Each row of a before or after table is a point. The points were changed in one or more steps. Then noise was added and the rows were shuffled. The steps act on columns, c1 being the first. What was done? A step turns or swaps two columns, mirrors them in a line or flattens them onto one, adds a multiple of one to another, or multiplies or shifts one. Angles are multiples of 10 degrees, from the lower column toward the higher: turns from -170 to 170, lines from 10 to 170 but not 90. Use the fewest steps. Two steps may share a column if one is a turn and the other turns, adds or multiplies; they go together, in the order done. Otherwise the lowest column goes first.

Before, 14 rows:
[[-52   8]
 [-26  42]
 [ -2 -23]
 [-52 -47]
 [-10   8]
 [  3  22]
 [ -5  -1]
 [  2  33]
 [-14 -45]
 [  7 -12]
 [-30  28]
 [  2  43]
 [-28  -7]
 [-11 -31]]
After:
[[ -9  -7]
 [  0 -28]
 [-42  11]
 [ 37 -59]
 [ 21  -5]
 [ 41 -22]
 [-33 -24]
 [-32   8]
 [ 27 -18]
 [  1  -5]
 [-46 -18]
 [-21   7]
 [-18 -50]
 [ 13   3]]
Steps: turn c1 and c2 by 80 degrees

Before (8 x 4):
[[-12 -45 -48  28]
 [ 45 -20  52  44]
 [ 16   1  52  13]
 [-16  26  57 -16]
 [  4  49  46  21]
 [ 49 -21  19 -14]
 [ -9  41  27  19]
 [  6 -33 -13  18]]
After, 8 rows:
[[ 15  -1  51  20]
 [-24   9  23   7]
 [ 20  -2  -5  -6]
 [ 43 -20  56  22]
 [ 54 -20  13   1]
 [  9  -3 -39  -9]
 [-22   8  45  16]
 [-14   9  44  14]]
Steps: flatten c1 and c2 onto the line at 160 degrees; flatten c3 and c4 onto the line at 20 degrees

Before (8 x 8):
[[ -3  17   5 -26  -3 -25 -23  -2]
 [ -6  -2  10  22  -9  22   8 -22]
 [-12  -5   1  -6 -18 -18  19 -14]
 [-14  10   3   1 -17 -33 -10   8]
 [ 13 -11  12  -5   2  -8   7  -7]
 [-19  30  14  20 -19   3   9  15]
 [ 24  17   0   7   9 -15  10  -1]
 [  1  10   8   4  15 -14   7  -3]]
After (8 x 8):
[[ 30   5 -24 -27  -3 -40  14   0]
 [-32  -3  -3  22  -9  29 -13  -1]
 [ 20   0  -6  -3   3  -5 -13   0]
 [ 18  -1  -3   2  16 -20  -9   0]
 [-19  -2  -6  14 -20  -7 -15   0]
 [ 37  -1   8   3   8  -7  -7   0]
 [ 14   0  15  -6 -19 -35 -16   0]
 [ 32   0 -11   0 -17 -60   4   0]]
Steps: multiply c6 by 2; turn c1 and c6 by 40 degrees; flatten c2 and c4 onto the line at 100 degrees; turn c3 and c7 by -140 degrees; multiply c3 by 1.3; multiply c8 by 0

Before (10 x 11):
[[ -9  11  20  21  -9   9 -13   5  -9  -5  -9]
 [ 14  13  -5  -1   2  16  40   5 -54  -6  19]
 [-10 -27   4 -13  -9  12  49  -3  10  -5  11]
 [ 12  -3  14  -8   7  -7 -22  18   4   4  -3]
 [-19  10  21   8  10  14 -18 -19 -25  -5  13]
 [  3  13  -2  -2 -15  10 -20   1  11  -1  -3]
 [-15  -3  12 -15 -12  -9 -15   5 -22   4 -11]
 [ -6 -18  14 -12 -11 -31  -8  -1  13 -14   8]
 [ 37 -28  -7   2  12 -32 -20  -6   2   2 -10]
 [ -6 -19   3   1  -7  13  -8   9  -3 -25  -2]]
After:
[[ 11  -2  13  -6   8  -6 -22  20  -8  13   4]
 [-17  -4  11 -18  -9 -10 -16   5  23  32   0]
 [ -4 -15   5   3  -9  14 -10   8   3 -23 -23]
 [ -8 -19  14 -12  -8 -34  -7   0 -12 -35 -10]
 [-19  10  22   7   7  15 -19 -18  26 -40  -1]
 [ 39 -28  -7   5  10 -32 -23  -6  -1  34  -2]
 [  5  15  -1  -1 -17  12 -23   4 -11   8  -2]
 [ -8  12  18  18  -9  10 -17   8  12  21  -7]
 [-11 -27   1 -15  -9  10  47   0 -11 -38  -1]
 [ 11  15  -1  -3   2  16  38   4  55 -57   1]]
Steps: multiply c9 by -1; turn c10 and c11 by 70 degrees; multiply c10 by 3

Before, 11 rows:
[[ 22  10  13 -24 -28   1 -21 -34 -20  -1   1   6   4 -36]
 [-22  22   7 -29  19 -16  21   5   2  -3 -24 -16  29  -1]
 [ 22  23  23  -8   2  -1   4 -21 -10  -9  14  15  16   1]
 [ 22 -26  15 -28  -2 -38   5   3   7   4   1 -10   3 -36]
 [  7  27  31   4 -15   9  12 -21 -22  13  -9   0  15 -25]
 [-16  12  19   0  17  14 -22  14 -14  20   5   8 -26  -4]
 [ 25 -25 -14 -11  19 -24 -32 -28 -15   2 -13  12   7  11]
 [-18   4 -13  13   2  -6  10  20  18  24  21  26  -7   4]
 [-10  -9   8  15 -30  -7  -3   9  -4  -7   4  -7   5 -10]
 [ 22 -11 -11 -11   0 -20 -27 -18 -33 -10  -2  -9  -1 -47]
 [-10 -13 -10  24   5  10 -34 -12  -2  -9 -17  34 -24 -41]]
After (11 x 14):
[[-21  23   2  -8  22  17  23   8   8  22 -60  12 -17  -8]
 [-17  14  20 -17  20 -12 -17  14   4 -32  10 -16   3 -12]
 [ 23 -28 -24  -5  20  19 -30 -30   5   7 -33 -20  -1  -1]
 [ -8  -9  23   7   6   4 -34 -11 -23 -12 -43 -23  23  35]
 [ 25 -28  26 -25  -3  50   5   0   2   1   2  10  -5   1]
 [ 10  28  37  16 -14   0  14 -20  15   3 -21 -18 -20 -10]
 [ 21   9  35 -21 -27   9 -25 -35   9   4   1 -21   0  14]
 [-18   5 -14   8   1   5  10  20 -33 -21  53  -3 -19   5]
 [ -9  -9  13  19 -29  10  -1   9   8   9  11  -1   2  -3]
 [ 22 -10  21 -17   2  33 -28 -20  28   3  -6 -21  10  35]
 [ 21  22  15   0   1   0   3 -20  -5  15  33 -18  -6 -17]]
Steps: turn c6 and c14 by 160 degrees; turn c3 and c14 by -50 degrees; add 0.7 times c13 to c4; turn c10 and c13 by -130 degrees; turn c9 and c12 by 130 degrees; multiply c11 by 2.5

Before (10 x 20):
[[  9 -17 -10 -14  -2  20 -24 -32  -1   1 -14 -11  27 -46   5   3  37  14
  -28  -4]
 [ 21 -19 -12  -3  -3 -11   3   4  -2  20   0   1  -8  -4 -15   5 -17   9
    0   4]
 [ 24  -6  14 -23  -5 -27  -3  11 -19 -13  19  -3  13   8  16  17  -5 -12
   27  18]
 [ -5   4  -4 -18   3 -41 -13   4 -14 -11   4   3  28  15  32  20   8  -9
   22  -3]
 [  6   3   8   4 -23 -23  -5   0  -5 -23   6   8  -2  22  20  18   2 -12
   25  20]
 [  9  -4  -5  -7   4  -3  28  -3 -12   7  16  20 -15 -15 -12   0  -7  -5
   20  -2]
 [  6   6   8 -13   4 -22  11  -5  -7  -8  13  -7   7  23  23   1   1  -6
    2  14]
 [ -9 -21  -4  -8   6  14  12   1 -14   2 -13  -4 -15  -4 -27   7  -7 -10
    5  -3]
 [ -3 -17  -4  -8  -4 -14  17   8  -7   5  12 -13 -23 -20 -21   9  -5  -6
   -3 -24]
 [  2   4  -7 -18 -20  19  -4 -32  -1  18  -5 -14  24 -27  -9  11  12   5
  -12   3]]
After:
[[ -3   5 -21   6 -40 -24   3   0  -5   8   5  14   5  21  23  45   9  -9
   23  18]
 [ -3  -4  12  -5  24  -6  18  -5 -12 -17  15  24  18 -17 -15 -16   9   5
   20  -4]
 [-30  -2 -18 -24  -7 -28  -1  13 -18  -1  20  -2  -2   9  15  22  14  -2
   27  18]
 [-21 -17   7 -17  58  21 -14 -32  -3  20 -11 -15 -22 -47   5 -31 -31 -26
  -30  -4]
 [-13   5  19 -18  23  20  -3 -32  -3   0  -4 -19 -22 -30  -8  -2  -9  -7
  -13   2]
 [-10   8 -12 -11 -26 -23   6  -5  -6  -9  13  -7  -6  24  23  16   4  -1
    4  13]
 [-19 -19  22   0   4 -10   1   3  -1  -6   1  -1  15  -5 -14   4  -1  21
    0   7]
 [ -2   6  -5 -17  -7 -41  -3   5 -13  20   5   3 -28  16  32  28   3 -13
   25   0]
 [ 12 -22   1  -6  15  15  13  -1 -12  -4 -12  -5  10  -4 -28   2  13   3
    6  -6]
 [ 11 -17   9 -10  27 -13  12   8  -5 -11  12 -16  24 -19 -21  -2   8   3
   -3 -26]]
Steps: turn c1 and c13 by 160 degrees; turn c3 and c10 by -130 degrees; turn c7 and c10 by -40 degrees; add -1.5 times c14 to c5; turn c5 and c16 by -30 degrees; multiply c12 by 1.3; mirror c17 and c18 in the line at 120 degrees
